Every row gives one point. A path goes straight from each point to the next, and from the last back to the first. The post is the endless flat space through its rows: a point in 2 columns, a line in 3, a plane in 4, and so on, so that a path can go around it. How many times does the path go around the post? Going back the other way cancels.
In the rows, 128 means zero.

Post, one row:
[[142 151]]
Path:
[[140 169]
 [112 145]
 [142  80]
 [174 128]
 [165 220]
 [114 173]
 [128 129]
 [168 120]
 [163 171]
 [134 173]
 [105 151]
 [147 114]
 [172 158]
 [142 208]
 [150 213]
 [210 156]
 [138 103]
 [ 95 110]
 [186 111]
 [199 196]
 [133 168]
 [ 77 137]
 [144 124]
 [183 164]]
Times around: 4

Post, 7 rows:
[[134 158  79 153  90 120 115 158]
 [128  56 179 109 160 165 199 108]
 [188  71 153  77 111 127 153  92]
 [115 171 109 129 105 165  76 168]
 [130 136 136 122  92 102 123 198]
 [126  88 126 159  97 143 119 165]
 [106 150 134 146 171 148  82 148]]
Path:
[[155  68 168  95 128 104 148 110]
 [180 169 121  52 103  74  89 115]
 [ 61 104 157 180 249 113 112 168]
 [167  75 128 146 114 100 111 158]
 [141  29 147 183  70 139 138 194]
 [109 122 171 179 111 197  89 159]
 [100  69 175 173 130  77  83 190]
 [150 150 122 128  85 169 109  82]
 [126 118 140 184  63 101  89 248]
 [135  74 100 209 170 189 166  17]
 [128  91 168  81 132 136 133  99]
 [122  38 164 121 164 130 137 137]
 [119 107 150 123 198 115 147 124]
 [ 80 140 153 132 132 232 125 186]
 [132 138 167 122 155 156 113 152]
 [196 159 159 104 138 120  99 105]
 [112  92 127 172  99 134 157 155]
 [ 72  65 191 155 234 154  95 130]
 [ 76 176 142  99 167 165 136 104]
 [134 111 123  93  84 194  97 112]
 [100  61 113 173 123 190 141 134]
 [157 191  89 114  93 106  85 229]
 [123 136 185 136 133 195 140 188]
 [121 166 182  77 134 192 159 114]
 [104 118  96 174  98  99 136 158]
 [130  63  99 154  94 122 120 168]
 [151  81 168  53 140 139 155 144]
 [ 96 134 101 100 136 102 143 157]]
Times around: 3

Post:
[[170 135 111 157 155  94 142 110 100 122 178 103 148 111  97  91 126 108]
 [101 158 168  63 110 129 116 136 142 128 110 138 149 170 134 153 130 194]
 [140 105 191 130 148 122  97 119  97 119 110 142 152 126 151 145 136 103]
 [ 97 140 151  95 102 144 140  90 142 135 102 152 156 147 164 117 128 152]
 [145  92 141 119 163 134  96 126  78 112 131  85 156  95 102  98 119 102]
 [122 161 108 132 117 169 150 145 104 141 138 151 130 103 162 175 124 136]
 [126 140 129 127  99 168 122 171 113 149 143 147 118 150 135 145 149  99]
 [127 136 169 119  80 162 136 108 157 130  98 120 126 137 141 126 128 199]
 [128 118 130 115 138 146 167 164 153 129 138 125 109 114 147 113 110 148]
 [124 141 178  90 123 127 112 120 159 169  70 127 112 138 133 155 105 121]
 [136  95 136 141 170 104 116 121  96 144 115 104 146 126 112 122 169 115]
 [ 89 186 140 149 113 161 158 162 154 128 145 139 118 111 151 124 115 128]
 [130 166 110 130 126 182 148 147 118 151 159  88 139 134 177 144 138 146]
 [154  91 150 160 126  90  93 162  84 129 130 105 141 110 138  96 130 121]
 [179 149 127 153 165 113 116 123 109 111 128 105 105 104 119  46 130 151]
 [115 128 207 114 154 133 119 115 139 171  82 172 158 167 131 142 117 164]
 [167 108 117 152 164  95  78 125 104 124 179 103 125  71 109  87 117 137]]
Path:
[[167 164  99  97  81 156 160  94  96 117 160  57 127  87 157 105  83 118]
 [174  71 159 176 127  91 153 195 117 102 137 151 124  59 154 100 123 143]
 [141 125 104 128 132 133  97 111 130 136 132 124 142  77 143 150 109 146]
 [164 117 123 113 133 133 133  96 107 118 120 103 143 147 100  99 140 190]
 [112 189 143 161 158 154 175 133 131 178 149 127 125 123 139 163 100 155]
 [ 92 140 127  78 169 143 150 148 124 144 121  97 155 135  84 100 125 123]
 [ 85 162 160  81  53  91  66 177 160 112 118 126 131 125 135 122 110 223]
 [153 135 178 141 218 145 157 103 141 139  24 118 102 133 113 111  97 144]
 [100 143 175 150 114 190 119 149 124 141 173 165 126 137 136 126 111 155]
 [122 189 141  89 125 110  77 131  75 142 116 134 140 152 160 142 119 117]
 [122 185 153 153 122 151 123 118 126 169  98 117 145 167 144 135 149 170]
 [134 102 130 160 121 120 122 157 124 119 146 130 158 112 128 101 160 138]
 [148  93 151 143 121 109  69 218  75 156 175 135 121 135 131 116 166 144]
 [114 135 170 141 156 159 140 161  95 147 107 102 121 139 148 138 123 137]
 [124 111 107 121 132 165 118  99  93 130  77  73 135 125 109 116 131  42]
 [166 180 108 144 164 145 161 115  99 114 104 108 134 105 163 125 150 184]
 [122 124 163   7 146 200 116 136 148  68 145 122 125 125 123 162 132 219]
 [135 148 156  94 115 110 111 113  89 115 117 173 131 130 129 106 122 122]
 [ 83 133 156  98 168 147 119 166  88 204  92 136 147 189 138 196 127 135]
 [170 145 133  72 159 157 158 126 112 166 166 126 131 171 114 125 134  82]
 [148 168 167 112 164  99 122 156 143 121 155 180 146 131 137  89 118 178]
 [146 131  94 106 146 152  91 113  71  76 142  51 175  68 140  80 105 176]
 [ 81 129  83 107 153 107 192  73 117 148 128 113 168 122 146 163 139 148]]
Times around: 1

Post:
[[181 165 185 146 139 158 139 143 154 127 132  68 141 199 179 106 151 124]
 [ 52 134 108 107 130 127 130 114 121 120  89 112 172 105 118 136 105 103]
 [156  81 196  90 131 128 101 166 132 132 125 101 150  92  98  99 178 116]
 [154  58 127 108  87  94 134 168 115 147 130 105 180 140 152  72 170 150]
 [ 91 141 113  64  74 171  65  66 113 117 105 148 148 125 117 133 143 103]
 [ 72 100 128  74  73 142 119 135  70 132 105 143 133  96  97 153 132 141]
 [ 75 190 137 161 136 233  49 126 145 168 141 121 139 204 147  88 179 151]
 [134 178 172 162 151 179 136 165 138  92 161 134 142 193 146  67 159 108]
 [140  99 146 104 105 116 118 108 140 112 144 112 176  90 107 103 108 185]
 [ 94 135  36  68 113 205  84 137  97  95 158 123 103 162 165 111  64 118]
 [117 101  92 108 122 155 121 101 133 122 113 153 119  80 130 146 169 132]
 [ 97  95 131  85 122 117  98  87 126 114 133 125 104 134 105 154 128 119]
 [186  99 141 161  98 120 101 130 105 125 138 135 166 129 120 149 125 123]
 [188 157 112 131 145 173 111 194 132  99 150 106 156 211 118 111 112 157]
 [112 129 128 118  84 141 106  90  81  64  81  99 113 104 131 135 160 160]
 [165 116 136  98  90  65 102 137 107 108 116 136 165  82 147 144 122 146]
 [200 141 120 142 140 135 125 215 147 118  95 111 115 159 140  50 109 128]]
Path, 24 rows:
[[198 100 121 147 115  37 145 141 109 135  62 127  91 197 175 103 137 142]
 [116 104 218  77 106 134 158 109 156  95  79  65 144  69 118 141 138 131]
 [112 176 145 184 145 133 143 121 141 107  22  90 214 107 150 135 133 157]
 [140  72 144 106 137 103  70 169  74 137 159 118 107  87 217  70 135  72]
 [104 147 125 133 157  69 121 163  57 139  89 165 132 129  97 200 129  44]
 [ 61 111 154  96 144 166 105 111  91  72 151 124 142 106 100 100 137 167]
 [130 138 138 104  50 143 137 182  28  65  52 106 104 187 185  49 103  59]
 [115 140 136  79 119  98  72 137  86 127  52 128 148 164  93 106 161  62]
 [209 144 111  93  65 179  74 179 107 141 113 107  94 171 142  93 149 188]
 [152 110 161 109  95 131 170 226 107  80 135  59 137 180 138  55  87 145]
 [124 106 175 142 117 198 139 180 101  67 112  62 109 123 100  74 161 137]
 [128 105 141 132  91 138 118 149 122 125 123 135 161 153  69 149 148  75]
 [187  93 172  59  97 134 110 167 143 110 106  72 129 168 150  59 197 158]
 [141 156 130  75 132 168  85 143 107  84  27 121  76  78 129 105 190 142]
 [136 153 165  92  71 125 112 149  79 130   7  73 123 100 113 114 153 129]
 [135 114 137 135 102 130 138 195 122 135 137  72 185  94 126  69 121 189]
 [ 68 109 140 110 145 139 144 160 165  76 182 109 130  96  97  34  82 131]
 [197 119  56  86  75 125 111 114  69  59 137 108 134 144 165 165 107 138]
 [ 97 146 191  95 108 113  96  29 136 139 110  25 197 179 187 113 132 123]
 [104  99 102  60 143  91 109 151  83 134 181 178 187 135  84 162  45  58]
 [176 120  94 127 146 165 132 165 124 122 141 111  91  63 111 158 107  97]
 [174  91 148  76 115  71 119 174 160 128 100  96 160 115 114 106 159 137]
 [164  94  29 165 121 198  92 162 137  93 171 109  88 161  86  88 103 211]
 [110  74  82 131 109  87 124 202  67 135 130 154 129 102 136  64 151 113]]
Times around: 1

Post (17 x 18):
[[127 111 178 138  81 154 125 196 143 162 108 117 119 172 147 109 124 162]
 [107 104 112 167 116 114 135 133 150 193  95 155  96 155  91 106 168 126]
 [161 107 145  98 159 125  86 158 130  98 108  71 128 155 113 110 127 116]
 [142 167 110 164 134 136 137 170 117  64  89  86 125 167 123 108  85 102]
 [160 123 102 114 157 142 173 112 163 124 117  54 104 181 144 119  98 156]
 [118 123 144 148 141 186 168  45 116 168 127 119 151 130 105 100 151 115]
 [129 120 121 130 110 128 127  99 183 162 164 134  76 140  91 160 123 104]
 [104 111 113 151 155  88 140 166 114 119 145 109  91 119 153 123 164 125]
 [116 130 115  94 141 111 115 144 107 113 103  87 100  85  84 114 123 147]
 [142  78 142 127 123 151 129 136 136 143 148 144 189  85 129 156 130  88]
 [131  97 138  95 108 127  96 101 128 178 135 159 113 163 150 144 147 131]
 [ 70 135  82 162 111  85 184 149 137 132 227 141 115 128 173  86 134 142]
 [125 175 138 126 160 144 118 103 162 143  86 148 130 147 111 134 179 151]
 [131  83 107 158 141  76  79 148 127 123 178 135 170 138 109 181 148 145]
 [ 98 101 110 177  96  95  85 115 131 173 145  79 161  94 128 121 161 148]
 [183 128 157 163 107 110 189 124 173 199 171 100 165 123 136 131 120  93]
 [190 114 121 131 162 103  99  95 132  85 171  93 146  75 121 116 110 132]]
Path:
[[112 174 133 178 126 119 161  85 202 218 106 147 106 138  51 118 175 102]
 [ 81 175  97  75 124 146 133 165 133 193  28 143  51 185  98  91 109  57]
 [147  71  46 123 171 108 149 195 122  65 167  74 171 149 130 164 105 215]
 [126 151 150 108  87 113 143 171 170 126 143  83 118  74  99 159 132 139]
 [182  95 122  29 157 143 122 142  68 135  23  59 169  77  84 142 106  78]
 [125 123 106 159 138 154 118 181 172 115 125 140 112 126  92 135  94 102]
 [ 73 153 131 153 163 123  90 116 169 107 154 123 108 138  36 111 164 155]
 [104 102 141 128 152 143 170 145 118  83 155 133 118  68 125 126 139  72]
 [100  88  27 197 116 129 211 175 187 109 167 107 116 120 137 184 135 134]
 [123 114 103 229 138 131 174  92 111 224  91 148 140 181  89  62 196 126]
 [111  91 117  89  97  80 107 169 144 176 201  88 133  97 171 192  74 243]
 [ 83  98 117 173 117  94 128 134 125 130 144 130 162  89  98 125 125 118]
 [154  93 156  99  95  92 142  91 113 183 123  48 109 163 162 131 151 146]
 [ 73 133 149 112 118 180 160 155 178 132 151  83  95 105  99 126 155 166]
 [166 100 144 148  83 119 213  75 118 229 136  95 180 160 169  81 123 110]
 [ 59 136  79 145 119 115 196 110 137 188 151 142 149 180 169 126 145 119]
 [ 82 145 106 213  71 109 114  98 158 191 171  86  96 137 133 126 130 149]
 [182 125  88 143 153  62 104  97  94 145 129 119 129  68  85  88 156 145]
 [111  67 156  70 140  62 153 185 122 138 244  94 143 173 175 152 173 235]
 [ 88  68 135 133 102 114 172 125 173 182 129  99 109 181 139 107 139 160]
 [168 156 154 115 164  97   7 186 132  94  84 143 118 149 165 133 145 129]
 [ 86  72  46 103 144 136 127 203 114 120 149  81 134  94  91 135 104 129]
 [166 115 145 151  79 147  74  78  87 146 110  39  63 168 161 113 141 146]
 [100  98  61 136 142  94  84 133 164  84  98 105 146 171  78 147 150 186]]
Times around: 1
